Rows are points. Each copy is the shape, with its points in the same order, stretched, turned, moved and blurred by noise. Is it also mirrored, or only turned?

Shape (8 x 3):
[[ 27  44 -30]
 [ 28 -37 -41]
 [ -3 -40  40]
 [-34  40  -4]
 [-62  -6  10]
 [ 31  20  -4]
 [ 64   6  36]
 [-31  51  66]]
Copy 1 (8 x 3):
[[ 19  11 -56]
 [  5 -48 -18]
 [ 10  -8  43]
 [-28  35 -21]
 [-48  28  20]
 [ 30   4 -32]
 [ 68   1  -5]
 [ 10  78  13]]
Copy 1 is: only turned
Copy 2:
[[ 44  43 -38]
 [-33  36  -4]
 [ -5 -39  30]
 [ 35 -26 -58]
 [ -3 -71 -29]
 [ 42  24 -10]
 [ 47  31  43]
 [ 81 -59  -8]]
Copy 2 is: mirrored
Copy 3 (8 x 3):
[[ 44 -21  55]
 [ 24 -44 -20]
 [ 11  44 -32]
 [ -6  19  50]
 [-47  39  14]
 [ 51  -6  34]
 [ 88  19   7]
 [ 13  89  53]]
Copy 3 is: mirrored
Copy 4:
[[-13 -53  -4]
 [  7 -13 -73]
 [ 43  41  -5]
 [-40   5  26]
 [-33  54  12]
 [ 14 -31  -5]
 [ 65 -39   2]
 [  6  19  79]]
Copy 4 is: mirrored

Shape:
[[-44  56 -34  44]
 [ 16 -16  24 -49]
 [ 30  50  66 -27]
 [ 26  15  11  68]
 [-13  21 -22  42]
 [  2 -48  60 -29]
 [  7  12  15 -32]
 [ 40  30  55   2]
 [  0 -64 -38   5]
 [ 26  18  50 -22]]
Copy 1 (10 x 4):
[[ 30  19  30  50]
 [-51  23 -19 -52]
 [-81  55 -24  33]
 [ -4 -12 -39  71]
 [ 26 -12   6  28]
 [-87 -24  -7 -28]
 [-35  32 -12 -20]
 [-60  28 -42  41]
 [ 16 -42 -20 -39]
 [-66  36 -18  -2]]
Copy 1 is: mirrored
Copy 2:
[[-15  56 -55  72]
 [-48 -18  39 -24]
 [-55  70  30 -51]
 [ 27  44 -54 -28]
 [  3  27 -46  30]
 [-69 -40   1 -64]
 [-44  11  24  -4]
 [-26  56   8 -58]
 [  9 -75 -20  13]
 [-45  35  20 -45]]
Copy 2 is: mirrored
Copy 3 (10 x 4):
[[-30  33 -48  84]
 [ 42 -34  39  18]
 [ 33  30  67  47]
 [-43  48  -9   8]
 [-24  22 -35  42]
 [  0 -47  64  14]
 [ 34 -12  25  36]
 [ 11  35  52  22]
 [ -3 -54 -32 -14]
 [ 23   9  53  29]]
Copy 3 is: mirrored
Copy 4:
[[-62   6 -47  49]
 [ 26   1  12 -29]
 [ 64  28 -40  -8]
 [ 19   7  -2  78]
 [-34   5 -12  52]
 [ 60 -45  14 -23]
 [ 11  14  -7 -18]
 [ 60  27 -16  24]
 [-30 -32  58  11]
 [ 53  14 -17  -6]]
Copy 4 is: mirrored

Shape, 9 rows:
[[ 16  23  29 -22   7 -21]
 [ 43 -44 -31  38  39   6]
 [  2 -38 -62  14 -38  13]
 [ 26 -17 -46 -40  12  12]
 [ 23  35  46  53 -51  74]
 [-43 -49  25 -63 -29 -15]
 [  3  73 -22 -29  -1  35]
 [-27  32  56  27  54  10]
 [-14  19 -53  43  24  -2]]
Copy 1, 9 rows:
[[ 34   6   8 -30   7  18]
 [ 33 -30  -4  75 -24 -10]
 [ -7 -47  47  18 -63 -28]
 [  2 -57  -4  -4 -39  14]
 [ -7  72  63  29 -50  51]
 [-29 -42  69 -62  25 -21]
 [-23  21 -19 -25 -45  45]
 [ -8  62 -26  30  24   8]
 [  0  15 -28  33 -51 -31]]
Copy 1 is: only turned
Copy 2:
[[ 36   6  38   3   2 -43]
 [  1 -51 -34  46  38 -11]
 [-28 -19 -36  45 -46 -26]
 [ 13  -4  -2  76 -12 -23]
 [ 33  -1 -41 -81 -57  35]
 [  0 -38  88  26 -80 -39]
 [ 21  68  -7  11 -18   8]
 [  2  -7  50 -39  40  24]
 [-45  17 -27  30  30  -4]]
Copy 2 is: mirrored
Copy 3 (9 x 6):
[[ 22  25  12 -24  -2 -10]
 [ 32 -36  26  68  11 -50]
 [ 12 -48  29  57 -50  23]
 [ 13 -57  27   5  11  16]
 [ 92   0 -45   9 -95 -42]
 [-69 -44   6 -35 -55   4]
 [ 58  13 -23 -26  14  59]
 [ 17  53 -49   3  14 -43]
 [ 26  16  11  68  20  18]]
Copy 3 is: mirrored
Copy 4, 9 rows:
[[  1  29  23 -26  37 -19]
 [ 22 -35  23  71   4  18]
 [ 39 -19 -23  25 -51  22]
 [ 29   2 -38  14  33   7]
 [  1 -13  59 -48 -21  80]
 [  2 -21 -33 -62   5 -59]
 [-14  58 -18 -31  30  46]
 [-70  -1  51  -9  22   1]
 [-15  17   7  54 -35  26]]
Copy 4 is: only turned

Shape:
[[ 37  -2  13 -39   9  10  37   3  19]
 [  9 -27   1 -23  22  25 -28  13  21]
 [ -6  14 -10  16  25  26  37 -21   8]
 [ -3 -17  15  15  28  17  37   5 -41]
 [ 43 -10  19   8 -27  22  35   9 -28]
 [ 10 -30   8  -2 -11  17 -54  14   9]
 [ -8 -10  17 -22  25  25 -94 -13  14]
 [ -7  -3  16  -5  -6 -87  -3  13  10]
 [ 39 -14 -76  -3  22 -47  13 -28   8]
 [ -8  17  10  17  -3   7  35   6   5]
 [  2 -23 -31 -32  11  25  15   8  -9]
 [ -5 -34  14  -2  15   8  12 -13  19]
 [ 10   9  10  20  30  11  26  19  14]]
Copy 1 (13 x 9):
[[ 37  32 -36  -8  24   1  34   8  21]
 [ 28  -8 -10 -17  11   9 -11  54  18]
 [ -5  31  15   3   8  28  32 -12  33]
 [-29  35  -7  -2  22  29  41   9 -11]
 [ 36  34  13 -11  18  -1  62  11 -30]
 [ 29 -26  26 -26   9  -8 -17  50 -22]
 [ 28 -66  -3  10   5  27 -48  38 -10]
 [-28  23 -16   7  12 -67 -37 -11   6]
 [-14   6 -30  33 -57 -41  17  27  64]
 [ -3  41  23 -15  21   3  14 -19   4]
 [  3   5 -29 -34 -14  17  34  24  24]
 [  7  -4   9  -1  30   8  27  15  20]
 [  3  57  11  -4  14  11  -4  15  19]]
Copy 1 is: only turned
Copy 2 (13 x 9):
[[ -7   0  36  42 -48  51  28 -31 -26]
 [ -4 -22  35 -12 -17  45   7 -13   4]
 [-16  10   4  22  21  25  28 -16 -34]
 [  7   0  42  38  31   2  47   0 -18]
 [ 34  -7  16  80  11  27   7  13 -25]
 [ 15 -32  20 -16  -3  27 -25   5  12]
 [ 17 -43  31 -69  -3  16 -24 -32 -16]
 [ -4  15   3 -38 -60 -66  29  13   2]
 [-27 -28 -17 -32 -27  21  93  32 -12]
 [ -2  31   3  25   8  10   8  -3 -29]
 [-12   0  40   5   3  62  39  30 -17]
 [-25 -21  17   9  -6  12  11  -6  -1]
 [  6  24   1  28   7  23  28 -36  -5]]
Copy 2 is: only turned
Copy 3 (13 x 9):
[[  0  14 -38 -33  -5 -58  -9  24  13]
 [-26 -17 -40 -13  17  -1 -58 -17   0]
 [ 37  13 -12 -18  13  -9   1   3  61]
 [ -7  15 -24 -21  55  19 -12  58  44]
 [  3  20 -35 -10  -7  20 -10  66   5]
 [-30 -12 -28  16   6  33 -62 -18 -32]
 [-19  -3 -41  13  31  15 -95 -63 -51]
 [-11  10  49  56   8 -50  10   3 -36]
 [ 53 -66  19  20  -1 -45 -25  19   7]
 [ 16  33   1  10   1  -1  12  10  41]
 [-10 -27 -51 -21  23  -9  -1   2  28]
 [-16  -9   0 -34  15  -9 -28  -4  13]
 [ 18  30 -18  19  19 -12 -27  23  47]]
Copy 3 is: only turned
Copy 4, 13 rows:
[[ -1  23 -27 -21 -13 -51  39   7  33]
 [  9  40  31 -23 -14  -9 -12  48  28]
 [ -2   6 -18   8  21  -4  28  17 -15]
 [-16 -35 -34  36  15  -2  -5  40  26]
 [ 23 -15 -28  36 -30 -22  -6 -14  26]
 [ 21  42  54 -10 -25  11 -46  20  26]
 [  5  85  53 -47  10  -5 -75  48   9]
 [-76 -21  53  -6  -8  -9   1 -39  16]
 [-10 -29  81   3  -1 -72  28  15 -48]
 [-17   1 -18   6 -11  12  21 -15  -1]
 [ 12 -21  -4 -27 -18 -28  13  52   3]
 [  5  13  18  -9  24   1   9  19  36]
 [-30  23 -11  29  -7  -1  27  23  21]]
Copy 4 is: mirrored
